Rows are points. Each copy is the shape, with its points in the same order, turned, moved and blurred by noise. Some copies are also mirrored. Which?

Shape, 5 rows:
[[-18 -11]
 [-11  60]
 [  5  -4]
 [ 13 -19]
 [ 56 -27]]
Copy 1, 5 rows:
[[ 31 -17]
 [ 47  54]
 [ 13  -1]
 [  6 -17]
 [-40 -11]]
Copy 1 is: mirrored
Copy 2:
[[ 15 -12]
 [ 40  48]
 [ -2   4]
 [-18  -5]
 [-57  13]]
Copy 2 is: mirrored

Shape:
[[-18 -24  45]
 [  7  34  38]
 [-19 -16  44]
 [ 30  -5 -47]
 [ 13  -6  -3]
 [ 19 -23  23]
 [ 15  26 -27]]
Copy 1:
[[ 56   0  -2]
 [ 18  16  47]
 [ 51   7   1]
 [-47 -28 -11]
 [ -1 -12   2]
 [ 25 -28   8]
 [-37   4  12]]
Copy 1 is: mirrored
Copy 2:
[[ 36 -24  44]
 [-12 -51  12]
 [ 28 -21  45]
 [ 13  29 -45]
 [ 16   1  -8]
 [ 41 -18   6]
 [-14  11 -28]]
Copy 2 is: mirrored
Copy 3 (7 x 3):
[[  5  -2  60]
 [-40  32  34]
 [  4   4  57]
 [-12 -19 -45]
 [-12  -8   5]
 [-15 -23  28]
 [-21  17 -28]]
Copy 3 is: mirrored

Shape:
[[ 17 -11  -3   1]
 [ 15   7  18 -19]
 [ 29  12  -9  -2]
 [ -4 -25 -18 -18]
 [  9  17 -14 -15]
 [-18 -30  -3  16]
 [-18 -31  13  34]]
Copy 1 (7 x 4):
[[-19 -20   2  -7]
 [ 12  -4   0  10]
 [  6 -29 -12 -14]
 [-20  -9  33 -18]
 [  9  -8  -1 -23]
 [-49   3  11  -9]
 [-60  11  -7   3]]
Copy 1 is: only turned
Copy 2 (7 x 4):
[[ -5 -15 -14   1]
 [ 28  -6  -4 -20]
 [-10 -21  -1 -21]
 [ -6  -1 -42  -1]
 [ -4  -6  -6 -31]
 [ -7  14 -20  26]
 [ -6  14  -6  46]]
Copy 2 is: mirrored

Shape (9 x 4):
[[-12  16 -60 -11]
 [-11   8  13  -3]
 [ -4 -30   9  -7]
 [ -7  13  15   3]
 [ -4   9 -17  -3]
 [ -8  -8   0   4]
 [ 16   3   2 -32]
 [ -8  13   6  -6]
 [ -7  12  13 -36]]
Copy 1 (9 x 4):
[[ 53  18 -37  -8]
 [ -7  -3  -1  11]
 [-27  15 -10 -17]
 [ -1  -3   6  13]
 [ 19  11 -10  -3]
 [ -6  14  -9   1]
 [  4 -18  -4 -31]
 [  3  -5  -2   6]
 [ -4 -30 -14  -7]]
Copy 1 is: mirrored
Copy 2, 9 rows:
[[ 24  50  -3   6]
 [  2 -17   2 -13]
 [ -4 -15 -39 -20]
 [ -6 -17   7  -8]
 [  3  10  -5  -1]
 [ -6  -3 -14 -18]
 [ 12 -16 -20  22]
 [  5 -11   2  -4]
 [ 28 -27  -6   6]]
Copy 2 is: only turned
Copy 3, 9 rows:
[[ 30  27  33 -29]
 [ -3   0 -20  -4]
 [ 25 -22 -18  11]
 [-11   2 -17   1]
 [  8   7   7  -8]
 [ 13   0 -12   8]
 [  1 -29   3 -19]
 [ -4   0 -13 -10]
 [ -3 -20 -19 -31]]
Copy 3 is: only turned

Shape:
[[ 37  -8  -7  27 -40 -17]
 [ -2  21  -2 -10   0   4]
 [-10 -18   8 -26   8   3]
 [ 22  -7 -36  32 -19 -41]
 [-25 -19   0   2   1   0]
 [  2  -6 -17   1   1  16]
 [ -4  39 -10 -11 -15   7]
 [  5 -14  11  -4  26   2]
 [  7  20 -23  58 -23 -20]
 [-18 -13  15 -13  14  -8]]
Copy 1, 10 rows:
[[ 12  26  45  23 -28  29]
 [-16   4 -22  22  -2  14]
 [  9  13 -17 -11  20   6]
 [ 38   1  25   5 -54  29]
 [  8 -13  -6  -8  15  26]
 [-11  -1  -1 -13 -12  18]
 [-21   9 -24  31 -10  23]
 [  2 -12   0 -13   8 -18]
 [  2 -24  35  34 -42  37]
 [ 11  -3 -15   4  26   4]]
Copy 1 is: mirrored
Copy 2, 10 rows:
[[ 18 -11 -52  -5 -14  13]
 [ -2  12  17   0 -13   6]
 [ 11 -18  18 -19  -2 -29]
 [ 16 -26 -56  29 -33   1]
 [-15   0  -6  -3   0 -32]
 [  8   8  -4   2  10 -14]
 [ -2  11  17  18  -3  25]
 [ 18   6  14 -16 -13 -27]
 [ -7  20 -58  33 -32   2]
 [ -8  -9  16 -14 -23 -25]]
Copy 2 is: mirrored
Copy 3:
[[-13  11   8 -32 -50 -19]
 [ -8   0   3  -8  16   4]
 [ -4  12   5  16   1  33]
 [ 22 -17  15 -35 -48 -12]
 [  1  -5 -12  23 -14  16]
 [ 11  14 -13  -5  -2   6]
 [-17  -9  -6 -25  24  -3]
 [  9  22  18  22  -2  11]
 [ 12 -25  -7 -24 -33 -47]
 [ -5  -1  12  27  -1  24]]
Copy 3 is: only turned
Copy 4 (10 x 6):
[[-19 -16   1  25 -60   3]
 [ 23 -14   0  16   4  15]
 [ -4   4  -2   4  25  11]
 [ -8  -2   2  56 -49 -23]
 [ -2  11  23  13  10   3]
 [ -8 -19  12  28   6  12]
 [ 36 -17   2  25  -6  30]
 [ -6 -16   0   6  18 -12]
 [ 18 -22  35  45 -55 -13]
 [  6  11   6   1  20  -3]]
Copy 4 is: only turned

Shape (11 x 8):
[[ 36 -37  33  36  31  20 -26 -24]
 [-21   9  10   6  -6  31 -28   3]
 [-10  17  -4 -10   0  12  21  13]
 [-49 -14   2 -12  12   1  15 -18]
 [ -8  15   3  11  42  52 -33  18]
 [  9  -9  11 -23 -23 -42 -14 -31]
 [ 40 -32  38  13  16  18 -30  -2]
 [ -5  12  16  24  28   0 -29  26]
 [-10 -26 -19   8 -33 -29   8 -25]
 [-30  13 -33 -12  -5 -16  20 -46]
 [ -9  -3  19  11 -28 -28  21 -53]]
Copy 1, 11 rows:
[[-32  55  -2  49 -25   7   8  33]
 [ 23  29  -9  10  26   2 -11  10]
 [  9 -11 -14 -17  14  -7  12   3]
 [ 21   3 -35  -5 -22 -24 -20 -10]
 [ 26  56 -24  11  27 -11  35  22]
 [  7 -30  28  40 -22  -7 -24  -7]
 [-27  32  -4  60  -2  14  12  26]
 [  1  41   1  18  20  -7  25 -19]
 [  7 -14  15   0 -39  24 -32 -12]
 [ 38 -17  12 -25 -39 -22 -19   4]
 [-16 -14  22  -1 -31 -16 -49   5]]
Copy 1 is: mirrored
Copy 2, 11 rows:
[[ -5  55  38  29 -24   6  -1 -32]
 [-39  -8   0  -7 -24 -17  23 -39]
 [ -6 -30  -8 -10 -14   1  11   0]
 [-20 -18 -27   2   1  44   6 -35]
 [-50 -24  39  30 -36 -18  17 -18]
 [  3  24  -2 -52  39  14   9 -30]
 [  2  39  44  15 -25  -7  11 -38]
 [-30  -2  17  28   3 -10  50 -12]
 [  7  20 -34 -17  31   6 -14 -31]
 [-35  -8 -41 -21  27  21 -28  -1]
 [ -9  38 -38 -36   2  26  -1 -16]]
Copy 2 is: only turned

Shape (12 x 9):
[[ -1   4 -10 -22  -6 -20   3  23  10]
 [-29  32  16  29  22  16 -11   0   0]
 [-23  13   1 -19  20  32  -2 -38  -5]
 [ 23 -11  22 -29 -27  -5  -6 -28  37]
 [ -4 -25 -27  21  -1  45   7   2 -18]
 [ 19  16  -3   4   0  10  10  -4  27]
 [  1 -21  -7 -31 -19  27   7  18 -22]
 [  5 -17 -23  -4  18  -6 -19 -29  -3]
 [ -9 -13  32  27  10  25  27   3  22]
 [-27  18  14 -10  37  40 -28  20 -19]
 [ 25  24  -6 -22   3 -23  -4  11 -22]
 [-13  -3  -3  27 -13  16 -12  22 -26]]
Copy 1:
[[  4   4 -16   1  33  -7  -2  17  16]
 [-21  18 -14   0 -31 -23  11 -22  45]
 [-28 -11   8   2  -9 -40 -31 -36  21]
 [ -6 -33  30 -44  18  -2 -12  11   2]
 [-11  11  11  30   1 -21  23 -38 -24]
 [-13   4 -13 -30   8 -18   8 -10   1]
 [-29 -11  22  37  33  -9   1   2  -6]
 [ 32  -9   0   6  -9 -38 -18 -10   1]
 [-19  22  33 -22   8 -24  40 -22  25]
 [-39 -11 -17  36 -21 -42  11 -14  44]
 [-10   9 -20   5   0 -19 -22  44   5]
 [-12  13   9  30 -15   5  26  -3   9]]
Copy 1 is: mirrored
Copy 2:
[[-21 -29   0  -5  10 -19   2  -1 -15]
 [ 23  35   8  15  23 -46   4  -8   6]
 [ 11  23 -12 -18  28  -5  11  -4  39]
 [  1 -18  -3 -57 -34 -15  -3 -11   7]
 [ 31  -1 -22  17  29  20 -30 -23  -4]
 [ 15  -9 -21 -16   3 -32   7 -29 -10]
 [ -5  -9   2 -15  24  33 -19  -7 -17]
 [  1  -3 -45   1  -2 -11  -9  12  21]
 [ 49   5  19   9 -11  -9  13 -24 -10]
 [ 16  37   4  -2  52 -18   3  28 -11]
 [-41   3 -28  -9  10 -19  10  -7 -27]
 [  4  19   1  25  20  -7 -36 -12 -20]]
Copy 2 is: mirrored
Copy 3, 12 rows:
[[  4   6   7  -3  11  11 -38  -1  -5]
 [ 20   2  12   1 -27  35  31  20 -32]
 [ 17 -10  20   9  11 -10  43  14 -12]
 [  5 -12  -3 -27  30  16   0   2  49]
 [-42  20 -10  14 -12 -10  26 -13 -22]
 [ 10   4  -2 -25  -5  14   6 -21  -1]
 [-33 -17   5  22   1 -18 -16  -6   1]
 [  8  23 -20  16  38   7  18   1 -11]
 [-16  19  31  -6 -27  38  28  -9  11]
 [ -5 -32  23  32  -6  27  22  12 -45]
 [ 32 -10 -20  21   2   6 -29 -10  -5]
 [-24   6 -19  19 -29  17   0  15 -23]]
Copy 3 is: mirrored
Copy 4, 12 rows:
[[  1   3 -10  -7  21 -20   3  10 -28]
 [ 11   0  24  14   2   7 -21 -29  26]
 [ 20 -23  34 -23 -25 -37 -13 -13  20]
 [ 25 -40 -17 -27 -19  -5  28  13 -30]
 [-37   2  48 -25   1 -25  22 -31   6]
 [ 20   3  -1 -10  -5  -8  30 -16  -5]
 [-23  -6  46 -32   4 -31   6  11 -36]
 [-16 -29  -3  -5 -12 -49  15 -25   4]
 [-10   4  26 -15 -14  24  23   7  27]
 [  6 -16  60  25  10 -22 -32  -4  10]
 [  5   8  -6  16 -15 -29  -8  -5 -46]
 [-35  -2  29  -8  13   2 -11 -33 -16]]
Copy 4 is: only turned
